Each wall is flat, endless, passes through zero and stands at right angles to its row. A trip goes straight from one point to another. List the walls that it crosses, first one first.

Walls:
(1): [  3 -53  -8]
(2): [-13  32  -8]
(3): [-49 -14  -8]
(4): [-33 -21 -15]
(5): [ 14 -18 -80]
Trips:
[-44 -95  35] to [-12   1 -65] => 5, 2
[-28 -41   2] to [-43  13   1] => 5, 2, 1
[-20  -2 -29] to [-26  -2  18] => 5, 1
[-51  14  28] to [ 27 -16  37] => 2, 4, 3, 1
[10 12 26] to [44 -8 29] => 2, 1
[-49  34 -18] to [-15 -11   7] => 5, 1, 2
[ 12  16 -11] to [ 16 -34  -1] => 2, 1, 4
[13 -7 15] to [-55  38  14] => 1, 2, 3, 4
[ -5 -11  15] to [-57  -9  20] => 2

Walls:
(1): [  8  -9  -8   3   4  14   6 -19   2  32  21  16 -10 -63]
(2): [ 11  43 -30 -23   9  43 -19 -13 -23   1  23  -9 -21  -6]
(3): [  8 -90 -21  34  -9  38 -28 -33 -13 -26  -2 -39 -39  -4]
(4): [-74   1   3  -4  -8  39  39   5  48  60   4   8 -20  43]
Trips:
[-60  10 -27  36   5 -55  32 -11  15  30   6  -9  25  22] to [-17  35 -26 -29 -14 -63  15 -55  -5 -22  -6 -13 -20   3] => 4, 2
[  6  -4  13  24  29  11   4 -18  -5 -55  10 -29 -20 -24] to [  7 -37  10  -3 -54 -10   0 -45  32  33  30  -7 -11 -41] => 2, 4
[-42   5  -5   8  30 -56  37  -1  12 -20   2 -17  -6  67] to [  2  28   4  28  68  10  19   3  23  32  31 -25  29 -43] => 1, 2
[  0 -46  -6   0  86   1 -40  40  16 -12  -4 -35  16  75] to [ 63 -25  32   8   7  -2  -5  -3  -7 -58  12  20  12  -5] => 4
[-13  37 -28 -14  -7 -39 -18 -15  24 -38   7  -7  15  13] to [ -2  33 -93   1 -10  74  21 -33  -9  30  -1   2 -23   1] => 4, 1, 3
[ 43 -21 -33  16 -27  29  15  54 -21 -16  19 -75 -15 -83] to [-31  43  22 -43  42 -15 -41 -51 -95  19  38  -3  15 -53] => 3

Walls:
(1): [ -8  -7  32  32 -31 -25 -13  14  13 -11 -34  -4  51  -9  30   5  -2  20
  20   9  11  30   6  49  14 -22 -21  -4  19   4  15  -2  -4  34   9 -13
  -7  30 -13  52 -27 -15   9   7  -2 -31 -34  -4]
(2): [-35 -30   2  35 -50  30  34  25  -8  17  19  -6 -53  -1  14  -3  46  -9
  -1  -5  42   1 -30 -15   7 -20   2 -26 -21 -55 -17  54  -2  29  11 -56
  27 -15  14  18   0 -17  -6 -49 -13   3   3 -44]
(3): [-20 -34 -44  21 -34  32 -19 -15 -21 -31 -57  -2  30 -27 -51  21  17   2
  40   4  45  33   1 -10  25   6  32 -56  16  62  25   3  19 -21 -30 -26
 -17  -9  33  33 -31 -22 -64 -24 -18 -35 -20  -5]
(4): [ 22 -57  28  52   6 -15 -11  -8  52  21   3  -4 -31 -41 -18   0 -20  46
  -3 -17  16  -1  55   8  -8 -14  44  23 -36  27  -4  11 -17 -32  19  36
 -26  36  -2 -35  13  -1   9 -40 -14 -24  -9 -35]
(5): [ -6  11  43  26 -30 -35 -66  12  62  32  11 -35  33   6 -10  22  -5 -13
 -29 -38  54 -13  23  16  18 -47  70   4 -39  31  62 -61 -18  16  28  11
   7  35   6  -2  -2 -17  -4  51 -49 -18  49 -32]
Trips:
[ 39 -13   6  46 -29   9   0 -80  33 -46 -87 -27   1  -4   9  -2  43  12
 -63  30  18 -19  -4 -43   8  54 -10 -26 -13 -52 -45   0  17  21  -8  22
  17   3  56  23 -21  -3  35 -43  16  18  13 -10] to [-52 -38   2  13 -20  41 -24 -16 -29  59   5  38  10 -18  26  20 -11  58
 -10 -20  -7  13  10  54  -5 -43  10 -24  -9  20  10 -50  -7   8  23 -29
  -5  46 -17 -17  12   1  35 -40  35 -14  -1 -37] => 5
[-20 -14  16 -95 -19  68  23  22  12 -18  44  -1 -14  -5  -8  15 -35  32
  16  24 -11 -16  -8  41  -1   8  20  21  52  51  36 -24  -9  29 -39 -22
  40  21  -1   5  22  14  -5 -31  -8  20  -2  24] to [-19 -16  -3  61 -31 -36  -1 -13 -20 -27 -42 -10  13   4   9  -3 -30  51
   8  -1  -6 -16  26 -26  74  11 -39   6 -31   3  54 -50   8 -12 -44  22
   1 -15 -32  14  14  -8 -13  -9 -18 -19  22  -9] => 1, 5, 4
[ 12  -5  11  -5 -14  58   1 -15 -12   1  34 -24 -11 -13 -37  16  11 -29
 -41   3 -21 -24 -14 -38 -17 -39 -24  -8   5 -35  11  43 -27  56  23  -7
 -31  53  21  40  32   6  56 -34  -2  24  36  57] to [ 21 -39 -29 -24  15 -25  -3 -36 -34 -28  -3   2  -8 -56  72  34  63  14
 -76  15  -1 -61   3 -37   1   0 -10  17  12   1   8   6  20  11 -33  10
   4  -2  64  40   4 -14  17  11   3 -18 -18  21] => 3
[ 37  19   1 -36  17   9  22  13 -10  13  44  28  16  29  49  11   1  37
  -1  32  -6   9 -30  -6 -10  -1 -23  39 -12 -30 -13  40   3  28  24   4
  26 -49  20 -69 -11   7 -29 -45   6  -5  34   6] to [ 27 -11  10  56  20  -3  -3  10 -10 -20 -46  20 -24  30   9  -8 -12 -13
   0  -7  22  16 -17  -4 -56   9 -38   3   8  20  44 -21 -65 -42  -9 -10
 -21  37 -14 -15 -42  15 -37  19 -41 -50  10  -1] => 2, 4, 1, 3, 5
[  1 -16  -3  21   9 -29   5 -23  20  43  -8   6 -49 -11 -59  21 -39   6
  -1 -26  -4 -23 -35   6  -5  24  -2  32  37 -33  -4  20  29  20 -15   7
 -29 -53 -16 -19  -7  -7 -60  10 -10 -21  27  16] to [ 52  40  44  -4 -54 -41 -47   3 -31  18 -38  55  -4 -10 -41  12  17 -13
  24  26  -9  -4  37 -51  22  18  -6  -5 -22 -25 -11 -32  28  16  49  -8
 -40  -6 -74 -40  17  14 -56   6 -34 -17  90 -55] => 2, 5, 3

Walls:
(1): [-62  47  30  40  -8 -17  17 -20  39  19  -8   2  -4  22 -19  27  13 -10
  15  27   0 -27  14 -39  25  -6  13 -33  -9  18  -5 -23   5 -20 -26 -40
 -63  -6 -20   5   2 -36 -24  52  21  43 -72 -34]
(2): [ 46  52  21  12  -7  -8   6  50  18   3   7  -3  16   4  -3  14 -66   5
  18  17 -21 -47  64  32 -30 -26   6  48 -15  -9 -41 -55 -33 -46 -54  12
   9   1 -36  26  11  62 -68  42  -7 -25   9   6]
(3): [ -3 -27   6  23  35  29 -24  -1   4  12 -26 -50 -19  -6 -28  -5 -11  68
   3 -14 -13  20 -11 -22  14  24 -38  -7  -1  29 -24 -25 -40 -12  56  45
  -6 -27  13  14  27  23   0  59   3  37 -35 -12]
(4): [-56  -4   5  -6   2 -18  16 -26  24 -11   0   8  43  21   6 -63  -2  -7
  42 -33 -50   1  43 -19 -64  51  94  -5 -51 -46   9   1  25  28 -29 -46
  12 -47 -33 -25  38  13  45 -13  16 -56  -1 -15]
(5): [ -7  14  18   6  25  25  -8 -35  50  51  10  57 -23 -25  38   3 -40 -33
 -31   2  59  12  -1  22  32  -2 -24  15  50  21  21  56   2  48  16   1
  -9  34  32 -34  39   9  29 -35  -7 -16 -24 -39]
(6): [ 30 -30  23 -35  17 -41  46  -2 -41  67  13  57  43 -13  23  -4 -22   8
 -36 -14 -23 -20  30   2 -15 -21 -27  54  24  38  13  36  27  46  15 -53
   2  26 -72 -19  37 -24  21 -11   4  -9 -45  63]
Trips:
[-60 -14  -9   7   8  19  -7  12  48  18  -7  63   1   6 -17  -5  12  25
 -35  51 -49  27 -37 -12  28  56  22  60  26 -17 -13 -12  22  15  17 -17
 -43   3  55  36 -11 -44  60  32 -15 -42  -4  14] to [  8 -29   7  88  23 -23  11 -68 -45   6  10  27 -38  -2 -24  24  95 -11
  -9 -31  18  50 -31 -28  34 -18  17   0   6  16  59 -21  55  66 -26  -9
 -20 -21   1  37   7   7 -51  39 -63  42 -33  -5] => 4
[ 51   0  55  17  -2 -56 -28   1  24 -40  -4 -10   2   3   2  28 -23 -27
  50  49 -32 -49  -7 -13  18  14  27  -3  20 -20 -16 -26 -32  13  -3 -24
  -6 -21  93  36 -25   1 -41 -27   9  54  35 -41] to [-14  29  60  49  37  15   7 -32  20 -19 -15 -10  15   2  21 -94  34  12
  37  -3 -20  28  -9 -12   2  18 -10  45 -23  49  -7  48 -31 -17  -3 -33
 -52 -57  60   7   5  12  -1  56  35 -68  54 -37] => 3, 4, 5, 2
[ 10 -24 -11 -16  12 -40 -10  51  -2   5 -21 -40  15 -53 -40 -18   9   8
  -7  13  -3  34  23   7  -3  13  46 -20 -18   5 -39 -30  -4 -21 -10 -32
  66  66  21  31  43  25  -7 -29  24  54  37 -21] to [ 37 -10   5  13  -3   5  21 -25 -21 -46 -25  13  22  55 -21  14  62 -22
  72  50  32  46 -41  41   2  28  12   4  39   3  16 -37  -3  20   7 -16
 -11 -10  17  42  28 -10  31  39  24  -7 -12  30] => 2, 1, 4
[ 18  -1  11  46 -22   9 -34   8 -43  48  31 -64   4 -14 -68 -33  25  30
   4 -44 -21   6 -32   1  21  -5 -29  30  -1 -25 -66  -7 -11   0 -16  35
 -44  35   1   3  16   4   4  32  40  41 -11   2] to [ 13 -31 -51  10  -8  -7  -1 -70   5 -22 -37  -8  17  14 -36   5 -10  12
   4  11  44  40   6  47 -15 -19  17 -14  29   1 -35  14  28  22 -24 -25
  12 -49  22  17 -76  46   8 -39  27   0  -5 -46] => 2, 1, 4, 3, 5

Walls:
(1): [-55 -17 -30  12  40  21  29  22   4  -9 -29   0 -16 -48  17  -7  12  -7
  26  21  -7 -19   0 -30   1   7 -14  -5 -10 -10 -34 -67  10  49 -34   1
  10 -35  -5  -5 -24  -4 -41 -32 -47  42  21  -2]
(2): [ 31   3 -18 -15 -43 -10   4   0 -15  13  13 -16 -14  20   5   0  47   1
  23 -51 -11   3  14 -44  -7  31 -13  -1   8  -9 -17  39 -20  45   6   5
 -14  -2  21 -15  46  30  23 -43  -1   9  -3  -2]
(3): [ 17  55 -27  16  -9  -7 -34  18  17  35   7 -12 -13   1  25  26 -25 -38
 -31 -13 -60  59 -22 -45  -7   8 -11  43  25  42 -50   7   4  -2 -44  31
  63 -17 -11  45  17  46  14   1 -15  12 -20 -37]
(4): [ -3 -21  68   9  22   4 -14 -11 -40  22  30 -23 -10   5  12  20  15 -24
 -27 -25  20 -20  32  42  22  18  -1  20  28 -24 -47 -22  12 -73  28  15
   6  -7  -8  -5 -14  -4 -38  32  23 -46 -17  -3]
Trips:
[ 15  29   9 -34  13  32  -1  27  12 -32 -20  32 -23 -48 -41  -4 -19 -15
  47   6 -21 -37  -6  65  11   5  37 -40 -47 -35  -9  24   6  17   5 -28
   6   2  -8 -10 -18 -32   5  -9   1 -29  65 -31] to [ 52   0 -38  19 -33  45 -61  24  13 -15 -34   7  35 -20  16 -22   4 -37
  25  16   2  -1  29 -13  15  -8  38 -26   9  32  24  -2  25   5 -49  29
  10   5   8  14  -1 -39  69  10  62  -9  52 -22] => 1, 3
[-19  26 -16 -22  40   3 -21  24  31  -5  26  -6  21   1 -31 -27 -11  12
 -44  24 -42 -11  13   0   3  -4 -38 -22  23 -25 -29   9 -11  -9  32   3
 -32 -70 -34  -1  27  -7 -15  13  -8   4 -18   5] to [-12  15  26  19  58  46 -30  41  48 -27  13 -26  43  -6  30  -4 -17   0
 -10 -24 -44  -4 -38  -9 -30 -22  -5  68  12 -12  49  50 -30 -21   1  14
  -3  38   7  29  -6  16 -24  -3   7  -4  -6   0] => 1, 4
[ 62 -20 -25 -53 -17  -9   6 -16  -1 -14  19 -17  12  -9  39 -15   4  -8
  -3  20   4  -2  31  19  47   1   2 -19 -25  29 -12   9  27 -56   8 -48
  -8 -61 -12  19 -44  -8 -16  13   3  33  34 -28] to [-31 -57  77 -42 -45   9 -40 -43  -8 -21 -35  39 -13 -32 -17  18 -12  -9
 -28 -29  12  -6 -39   2  20   2 -12  47 -37 -18 -31 -16   2  -5   4   8
 -29  -7 -33  36  -3 -15   7  -8   3   3 -19  35] => none
[-11 -35  20 -12 -36 -22 -33   9   2  -8 -31  24  -7  21  50   0  39   6
  20 -22  29 -18   2  53  26  -1 -14  51  -8  -9  14  -8  -4  29 -20 -27
  39 -40  -9  11   8  -6  24 -20 -32  15  11 -30] to [ -2   2 -45  14 -43  10 -20  25  30 -23  21 -20 -15  17 -24  20 -34  40
  36   0  -5  51  -3   0 -45 -38 -26 -51  63 -16 -13   3  12  -1 -13   0
 -11   3 -57  -1  26 -23 -40  45 -41  -7 -13  41] => 3, 2, 1
[  7 -32 -14 -35 -42   1  39  17  -5  -9  33  25  23  25  58 -71 -25  -9
 -61  44  15  -4 -28  -7 -23 -32  -6  -6   3 -23  17  29 -57   1  51  17
  -8 -32  42 -14   8  26 -36 -10 -21  60 -35  -2] to [  0 -13 -26  -9  11  13  34  37 -15 -18  57  45 -40 -40  38 -28  45 -18
  20 -29 -23  10   5 -27 -15 -11   8 -62 -24  25 -12 -10   7  -1 -11  -9
  -6 -14  -4   9  57 -19  30  33  29  11  35  26] => 1
[-15  39  -5  -2  33 -18  27  -8 -13  18  26  34 -23  31  12  14  29  22
  95  23  12  -4  -6  18   6  15  62 -36 -27   3  -4   2 -12  -3 -46 -15
 -22 -31  34   7   8  -1 -16 -32 -25 -27 -68  -9] to [ 37  12  -1  18  -6  44  12  16 -20  -3 -10  21   8  -1  13 -29 -19 -27
   0   2 -16   3 -33  34  -2 -75  -2  -5  48   3  -8   2 -48  14  13 -11
   9  24  13  -9   5   3 -44 -12  42  14 -20  -5] => 2, 1, 3
[-14  12  18   8   9   1  19   8  20  19  10  13  29 -16  33  32   6 -29
  15 -39 -23  36   2 -17  12  13  39 -63  20  59  14  -2 -13   0  19   4
 -18   1  27  10   5  22 -25  35 -22 -10 -31 -36] to [ 12 -18  32  13 -30 -56  21   8  -1  -8   9 -10   3  17 -36   3  24  30
  26   3 -20  13  28  21  30  47  -6  19   7 -22 -24 -32 -26  32  49 -19
  42   8 -11 -30  12 -55 -22 -19  32  -7  -3  -5] => 3

Walls:
(1): [  7   0 -25  21  41 -12  24 -21  11 -21   9 -33  -4  39  58  -6 -32 -25
  38  22  14 -31 -17  41 -31 -10  28  39   8 -15  43   5 -13  39  14  -7
   6 -62  -6  11   5 -16  42  15   3   3  19  -2]
(2): [ 19  13 -17   4  36  36  33 -41 -19 -36 -24  37 -42   2  16  28  -4 -50
 -17  15  54 -31  47  19 -58   6 -10  22   0   8 -37  18 -31  11  24 -35
  -9 -23  -7 -15  -4  17  23   9   8 -21  49  42]
(3): [ 20   5  38  -8 -33 -14  15  28  36  32 -14   4 -26  18 -26 -37  38   9
  49 -33  -4 -27  44 -23  71  28  53  20  13  37 -35  17  24  28  17  14
 -11  24 -27  21  -4 -35 -15  -8 -29  -3  -1  -1]
(4): [ -4  16  -2   0  15 -13 -50  14  -5 -29  32 -29   3  -5 -51 -23  22  22
 -18 -13  47  26  31 -32 -31  -3  36   8   4  74 -22  15   2  33  -9  -1
 -34 -32  14  20  39  71 -12 -44  23 -10  13   0]
(5): [ 22  -7  11  32  -5  39  -3 -25  49   0  16   5   5  -3  35  -8 -29  -2
  -9 -19  26  -9 -26  -9 -24  45 -19  14 -21  18  -7 -19  37 -10  30 -33
   7  37 -51   0   6  19  -3  -8  20 -26  15 -11]
(6): [ 83  -4 -26  40  32  -3  38   5 -55 -18  25   0  28  46   9  27 -14  49
  25  -9  -7  12 -40  46  -3  -5  10  33 -29   5  -5 -19 -20  17  -1 -19
  13  34  26   4  -8 -11 -38   8  23 -28 -10 -16]
(7): [-21 -33  -5 -38  14  -8   5 -16  21  30  12  45  -9  -9  20  -8 -12  16
 -45  32 -13   4   5 -10 -35   4  43 -30 -19  29   4  18 -14  -8 -61 -10
   7 -23  -7  33  -2 -49   3 -51  19 -40 -22 -17]
(8): [-24  -1   5 -22 -30  10 -30  46  -8 -10   7 -26 -16  49   3 -23 -14  -2
  -1   6   0 -45   5   7  -8  54 -30  20  17   0  34  15 -28  -3  22 -19
  32  20 -64  20  24 -55   1  42  47  10 -21   9]
Trips:
[-16  25  10  56 -10 -34  15  42 -11 -38  -6  14  18  -3 -53   1   4   4
 -43 -25  29  32  -1   2 -20   8 -19 -13  -2   5  11 -57 -21   6  13  16
   0  24  -2 -15  23  29 -39  29  17  12 -11 -26] to [ 15  22 -21 -16  18  -8  59  39   5  19  25  15  10  31  21 -17 -13   2
  15  -3   0  28   9 -19  -3  16 -43 -39   2  -5 -19  25  19  37  23   6
 -42  -5 -29  18  26 -39  29  12  37 -45  50   9] => 2, 3, 1, 7, 4
[ 20 -41 -21 -14   1  12 -62  -5   8  27   5 -34  24 -18 -28   5 -18 -12
   3   0  18  10  -7  19   9  -6  10 -54 -13 -36 -33 -10  13  45 -17   6
 -13 -26  21  12 -29  17  30   2 -46  -2   7  -3] to [ 13 -11  29 -27  32   1  -5 -10  12 -55  -9  16 -17   1  25  22  56  20
  29  -2 -19  46 -23  17 -52  32 -54  34 -29  -7  27   7  19  26 -29   5
 -10  -3 -46  -2   4  30   0   9 -28  12  17 -21] => 1, 5, 2, 6

Walls:
(1): [  0  -7   4  49  20   1  40   1  33  36  45  28  55 -12  34  22 -63  21
  26  10  13 -58  18 -21 -13 -26 -19  51 -17  21 -12 -33   5 -53  15 -12
 -32 -27  31 -27  -7 -23  -5 -18  -2 -29  13  -1]
(2): [-15  22   8   2   1 -25  46  33  26 -70  48  25 -23   9  30 -16   1   1
 -26 -15  44 -32  41  20   4  -9  19  22 -43  33  -9  11 -17  25   3 -59
  -9  40  10 -19  33 -12 -29  10   3 -38  16  -9]
(3): [  4  17 -23 -52  24 -35 -18  21  24  36 -44  11  15   6 -21  29  17  17
  22  39 -11  12  13  10  -5  22 -17  -1  -8 -40 -22  13  11   3  13  24
  30  -1  11  17  22  -3  -9 -22 -38 -17  38 -19]
(4): [  9 -28  -6 -88 -25 -10  29  28  22  21  16  12  30   7   6  18   2  34
 -45  -6  -6  -5  37  23   4  19   0 -45 -11   2 -26  -1  -3 -25 -40 -30
  -7  14 -11  -9  11  -6   2  40  -8  -7   0 -11]
(5): [  3  -8  29 -16  48 -60  61  -6  -9 -12   3 -18  40   9  13   9 -51  53
  22 -19  -7  27  15  -6   8   1  21 -30 -35  21 -15  -3 -34 -20 -15  45
 -27  26 -25 -63  10 -27   1   1  -4 -19  33  23]
(6): [ 10  13   2  41  -2  -1  44 -50  -2 -12  -8 -60 -24  42 -15 -50  50   5
  -8   2 -17 -46  -4 -36  -5  35 -13   2  17  34  16  22   5 -14 -65  20
  -6  12 -13   1  30  27  23 -14 -22  -7  11  16]
(7): [ 54  12  37 -13  84   2 -27 -17 -52   6  17 -81 -22  46 -28   8 -12 -40
 -18   4 -34  -4  -5 -21  30 -27  11  66  -2 -18  32 -63 -28 -63  -4  11
  12 -32 -45  -4 -12 -12 -55  24 -20 -35   5   8]
Trips:
[-16 -22  38  57  26 -42  14  13   0  -7 -26  22   8  25  41  52  -5  -5
 -39 -24  44  33  -2  82   3  15  24  44  -3 -42  62 -20  48 -55  -9  26
  -1 -15   0 -18 -35  37   8  27 -30 -20 -24 -46] to [-33 -14 -51 -40  10 -16 -15  47 -24  24  37 -12  31 -42   0 -14  35 -49
  -8 -15 -12  13  -8  23 -60 -45  14 -21 -55 -11  -7 -14  14  12 -45  14
  12 -36  42 -48 -47 -18  16  10  16   7  -5 -50] => 4, 2, 3, 5, 7, 1
[-32 -26  42 -20   3  23   0 -22  36  20 -49 -14 -36 -15  -9  33  35  57
 -31   4 -27  25 -31 -20  12  52 -15  66   2 -45  19   6  18 -20  55  11
 -18  -9 -11  -5 -15 -50  -7 -55  36  58   5  -9] to [-28  19  22  14  55  28   3 -47 -13 -18 -30  22  -3  -3 -48 -57  26  16
  14 -59  27  14  28  -8  -6   7  33 -30  26  36  -6   9 -17 -30  56 -11
  13  45 -23   1  -2  16  18 -28  39 -15  17 -13] => 6, 7, 5, 3, 2
[ 33 -39 -15  26 -14 -38 -43  17 -14  39  16   0   4  41 -48  -2  -1 -61
 -15   3 -40  70 -13  29  -1 -12 -18 -20 -42   7 -40  18 -27 -18  14   7
  -1 -53  34 -34  45   2  -6  -6  45 -25   5  32] to [ -9  -9  -8 -36 -14  31  -2  -3  60 -44  -9 -43  -4 -23  11  -5   5   3
  37  60 -43   2  -5  42 -14  30  10  14  23   0 -13   2 -17   2   5   6
  -3  -8  12 -46  12   8  -5   4  13 -28   4  28] => 4, 7, 6, 2
[-16  46 -42  14   5   2  28  31 -19  20  20 -10 -13  35 -51  18  -2 -47
 -11   3  15  26   9   2  24  26  39 -30  -8 -23 -40 -49  -9 -23 -25  49
   7 -46  13 -44 -21   7 -37   3 -13  14   6 -38] to [ 50  -4 -13 -88  11  22 -16 -19 -16 -10  19  49 -87   8  -3  24  10  15
 -13  -8  -8 -11   1  40  -3   5 -13  53 -28 -21  28   3 -61   1  25   0
  36 -19   9  20 -16  11 -44 -23  16 -48 -16  31] => 5, 2
[-26 -39   8  60 -12   0  -7 -18  -2  50 -24  -6  53 -40  -3  -3 -29  31
  -9 -19 -14  -5 -32  58 -36  -7 -24  -1 -23  11 -29  -7  38 -37  95  58
 -46  -6   8 -24  19 -29 -25   6  32 -16  37 -24] to [ 24 -12  -3 -19 -12   7 -23 -58  11  -2   6  -4  -9  41  -8  23   4 -10
  -1  51 -18  -1 -10  12  39  12  27 -32 -21 -69  37 -32 -18  41  27  10
   1  -8 -38 -12  26 -20  -9 -13 -17   7  -9 -18] => 7, 1, 5
[-21 -36  -9  -8   1  -3   9  78  -1  -3  -6   3  18  37  49  77  33   1
  -4 -22   5  71 -80  33 -10 -14 -33 -10 -16   6  -5   1  47   3 -35 -21
 -38 -31  54  -8 -15  10  -3 -27   5  23 -13   8] to [ 50  32  36   5   5   8  -5 -40  10  19 -20   0 -16  35  15  51 -32  27
  -7 -19 -55 -28   7  25  -9   8  24 -33   2 -12  -6  22   1  41 -24  -2
 -46  11  20 -16  18 -10 -48  15 -49  28   8  11] => 5, 6, 7
